Each row of a before or after table is a point. The points were changed in one or more steps. Then noise was added and the rows were shuffled. The steps act on columns, c1 being the first. Write out the steps. A step turns or swaps two columns, mirrors them in a line or flattens them onto one, adds a multiple of one to another, or multiplies or shifts one. Angles are multiples of 10 degrees, from the lower column toward the higher: turns from -170 to 170, lines from 10 to 170 but not 90. Use the fewest steps. Two steps may share a column if one is a turn and the other turns, adds or multiplies; they go together, in the order done. Otherwise the lowest column goes first.

Before, 13 rows:
[[-0.4 -3.2 -5.2]
 [-0.7 -0.7 -0.9]
 [ 5.2  0.9 -5.4]
 [-0.7 -2.0  1.3]
 [ 3.8  2.4  3.0]
 [ 2.3 -0.4 -3.9]
 [-2.6  0.9 -2.5]
 [ 3.4  1.0  0.0]
 [ 3.5  1.3  1.8]
 [ 2.4  0.9  1.5]
 [-1.5 -2.0 -0.6]
 [ 3.2  6.6 -1.9]
 [-0.1 -1.6  0.3]]
After (13 x 3):
[[-1.9 -4.7  7.6]
 [ 3.8  3.5  0.6]
 [ 1.6 -0.7 -0.2]
 [-0.1 -1.6 -0.5]
 [-0.3 -2.8  4.5]
 [-2.8 -1.7 -0.3]
 [ 1.0  0.2  0.3]
 [-3.3 -2.5  1.8]
 [-0.4 -1.4 -1.7]
 [ 3.0 -2.9  4.3]
 [-1.7  3.5  3.0]
 [-4.7 -1.3 -1.0]
 [-4.0 -2.5  0.3]]
Steps: add -1 times c1 to c2; turn c1 and c3 by 150 degrees

Before, 14 rows:
[[-0.6 -3.9  1.0  0.3 -3.6  3.6 -0.8  2.4]
 [-0.1  2.7 -3.0  0.6 -0.7 -0.3  2.0 -2.3]
 [ 2.9  3.0 -1.5 -2.0 -1.4  3.5  2.3 -1.4]
 [ 1.3 -0.8 -2.0 -1.3  0.8  0.1 -3.1 -1.9]
 [ 3.5 -3.4 -1.4 -2.1 -0.6  0.8  4.0 -0.9]
 [ 1.2 -3.9 -2.0  4.7  0.9  2.6 -2.8 -2.9]
 [ 3.2 -1.7  1.8  4.8  1.1  1.5  0.8 -0.3]
 [-3.5 -2.4  0.2  0.3 -2.6  3.2  1.8 -3.2]
 [ 0.5  1.5 -4.0  4.4 -3.8  0.3  0.6 -2.7]
 [ 3.1 -3.2 -3.8 -2.4  0.3 -3.8  0.2  2.1]
 [ 0.2  1.1 -0.1  5.0  1.1 -2.2  0.3 -3.8]
 [-0.5  2.9 -2.3 -2.2 -4.2 -2.6 -2.1 -4.1]
 [ 0.2 -2.7  1.8 -1.2  0.4  2.0  0.6 -3.8]
 [-1.4 -4.0 -3.4 -2.2 -2.3 -3.0  2.1 -0.2]]
After, 14 rows:
[[-3.1 -0.8 -2.4 -1.2  0.1 -1.4 -2.5  2.8]
 [ 1.1  2.6 -3.3  0.6 -0.5 -0.1  3.1  1.4]
 [-5.6 -2.0  1.8  4.7  2.1 -1.2  0.8 -1.2]
 [ 6.3 -3.8  0.8  0.4  1.6 -2.5 -1.5 -3.0]
 [ 5.3  1.8 -3.6  3.9  2.9 -0.7  1.6  2.0]
 [ 5.3 -4.2 -3.6 -2.3  0.5  3.2  2.1  0.3]
 [-2.9 -3.9 -2.0  4.4  0.1 -3.9 -1.7  2.3]
 [ 7.2  2.7 -2.0 -2.4  2.5  0.9 -0.8  4.9]
 [-1.1 -2.7  1.9 -1.5  0.1 -3.1  1.7  2.2]
 [-4.0 -3.0 -3.9 -2.6  2.6  4.3 -0.5 -0.6]
 [-1.8  3.0 -1.9 -2.2  3.2 -3.4  3.1 -0.5]
 [-3.5 -3.3 -1.5 -2.0  3.0 -0.4  4.5 -0.8]
 [-2.1  1.2  0.0  4.8 -1.0  0.6  1.7  3.6]
 [ 8.1 -2.4  0.2  0.2 -1.1 -3.8  2.8  1.3]]
Steps: turn c1 and c5 by 130 degrees; multiply c1 by 2; turn c7 and c8 by 20 degrees; turn c6 and c8 by -160 degrees
